Rows are points. Before rounding, the points of a table are all equally far from one centre. They may lie mostly on one side of it. Write the centre, to within rounding.

Points, 9 rows:
[[ 12  13 -64]
 [ 23  37 -29]
 [ 11 -31  65]
 [ 57 -37 -19]
 [-15  42  34]
 [ 25  17 -53]
 [  7  -2 -73]
 [-19  13 -70]
 [ 19  28 -47]]
Centre: [-15 -23  -4]

Points, 17 rows:
[[ 64  18 -42   6   4  70  39  40  10 -31  24]
 [ 19  22  18  -5 -40  52   3   5 -57   3   5]
 [ 74  -1  -3   3  45  75  -2 -39  -5   0   4]
 [ 91  -4  -3  45  -3  57 -16 -17 -25  -9  36]
 [ 89   4 -63 -31  36  30   3  -5  48 -45  28]
 [ 62  32  -2  16  26  69 -12 -14 -10  24  29]
 [ 73 -28 -72  -3  33  53   5   9  -8 -34   1]
 [ 65 -26  18  -6 -15 -19  26 -43  31 -10  43]
 [ 23 -24 -42 -52  18   6  33  50   8 -31  -6]
 [ 87 -10  -2 -12  48  72  -3 -21 -16  -6  54]
 [ 34 -21   8  15  -1  63 -22  10  39   8  58]
 [ 79 -22 -23  -3  29  66 -45  45 -40 -33  11]
 [ 56  35 -19 -33 -20  29 -44 -27  17  30  51]
 [ 63  13 -23  14 -14  55  33 -21  -3  22  20]
 [ 79   4   9  -2 -25  58 -69 -42  14  -6  14]
 [ 61   4 -56   9   1  86  -5  19  -2 -72  30]
 [ 81 -13   5  27  33  60  30  13 -17 -17  42]]
Centre: [ 49   4  -3 -22   0  22 -14   1  -2 -39  19]

Points (29 x 24):
[[  -6  -46  -23   28   16   28   97   12  -26  -11  -96  -11  -22  -29
    36  -59   27   -6  -30  -14   32   -7   33   44]
 [ -13  -75  -13   33  -13   43   64  -29  -39  -19  -56  -27  -46    5
    31    7   60   12  -42  -39  -26    2    9   58]
 [  -5  -70  -35   28   -7  -20   47   13  -47   -2  -88  -13  -45  -33
    43  -61   31   -4  -46  -10  -29   -2   32   24]
 [ -28  -60   12   20   15   19   50  -28  -48   43 -101  -23  -22   -9
    27  -41   14    0  -10    3  -31  -36    1   45]
 [  12  -16  -16   40   62   -1   71    7  -41    5  -87  -37  -34  -35
     4  -14   20   21  -29  -16  -17  -15   -1   31]
 [   8  -36    3  -16   22    0   58    9  -86    3  -96   11  -39  -10
    47  -44    8  -25  -14  -26   17   -7   -5   41]
 [   9  -27    1   36   15  -19   49    0  -72  -27  -83  -17  -12   -4
    19  -49   30  -23  -42  -33  -30   -6  -43   60]
 [ -13  -62  -14   48   22    6   48  -29  -50  -45 -100  -15  -39    9
    38  -19   43  -18  -21  -11  -32  -20    1   38]
 [   5  -56  -14   40    2   18   60  -29  -45   -7  -74   -1  -39  -24
   -16  -51   28   18  -24  -27  -22   -7  -20   80]
 [   0  -34  -28   25  -17   51   53   -8  -34  -22 -118  -20  -28   11
    44  -36   38    2    1   -7  -57   23    5   49]
 [ -19  -65   16   51   25   -2   78   -9  -31   -8  -93   -9  -30  -43
    -2  -43   14   -1  -28   -1  -35   -7    2    8]
 [   0  -63    8   -3   -3  -10   57   -6  -19  -10  -98  -51  -59    3
    26  -67    2   -3  -43   -1  -14  -16  -15   22]
 [  22  -20   12   29    3   21   76  -20  -42   20  -64  -20  -33   -5
    29  -71   22   34  -12    1  -19  -36  -34   67]
 [  10  -48  -20   49  -21    8   45  -13  -28  -19  -98   -5  -32   19
     3  -49   64   -4  -30   -7  -37  -40   10   48]
 [  -8  -67   10   37  -24   10   62  -32  -43   -4  -89  -63  -28   -5
     5  -13   33   15    7  -20  -28  -11    0   45]
 [ -22  -56  -15   35   11   38   45   17  -41    5 -104  -19    6  -46
    10  -62   32   18  -25  -10  -45   -5   17    8]
 [  21  -80   -9    2   -4   13   69  -23  -43   -4  -61    9   -6   12
    46  -45   34  -26    1  -23  -89  -16   10   44]
 [  15  -46    8   12   27   26   87   14  -73   14  -92  -16    9   -4
    17  -40   18   11  -38   -3  -29   -7   -1   62]
 [   8  -38    1   22   -8   36   74  -18  -65   20  -60  -19   -3    2
     3  -25   30   51  -27  -21  -40  -52   12   42]
 [  -6  -60  -12    2  -25   17   53  -16  -55   -8 -115    3   -6  -15
    54  -39   41   14  -20   30  -21   28  -18   44]
 [   7  -59  -27   29   52    7   74   -2  -24   28  -75  -10   10   37
    33  -51   21  -13  -29  -13  -38  -46  -27   17]
 [  -4  -48  -26  -17   48   -1   55  -15  -60  -16  -99  -14  -22   -4
    30  -26   38  -10    6   -3  -42  -15  -24   35]
 [   3  -41  -18   45  -40  -16   67    3  -55  -42  -93  -20  -25  -12
    12   -6    9  -49  -19   -7  -46  -14  -11   45]
 [  38  -67  -12    2  -15   22   72  -29  -59  -18  -88  -33    5   -8
    43  -66   27    9  -41  -29  -49  -22   16   19]
 [  -3  -60   19   28   25   40   77   20  -64   -4  -87   -7  -13  -31
    23  -43   28    4  -28  -19  -20  -19  -15   41]
 [  -6  -65   -8   -7   31   32   51  -20  -28   -9  -94  -16  -29  -24
    -3    1   23   26   12    0  -37  -36   22   23]
 [ -30  -55  -23    5    9   10   61  -31  -60    2 -106  -30  -40    3
    12  -12   20   14  -31    3   13  -27  -22   17]
 [  12  -36    3   39  -34   15   47   17  -48    3 -109  -12  -37  -12
    55  -41   31    4    7  -25  -33    0  -15   31]
 [  16  -48  -36   45   39   19   41  -18  -29   32  -78   -7  -23  -36
    24  -23   37   24  -32  -21  -46  -49    0   24]]
Centre: [ 20 -20 -13  15  -4  30  25 -20 -23   1 -14 -14   0   1  15 -26  11 -30
 -19  12  -1  17   9   6]
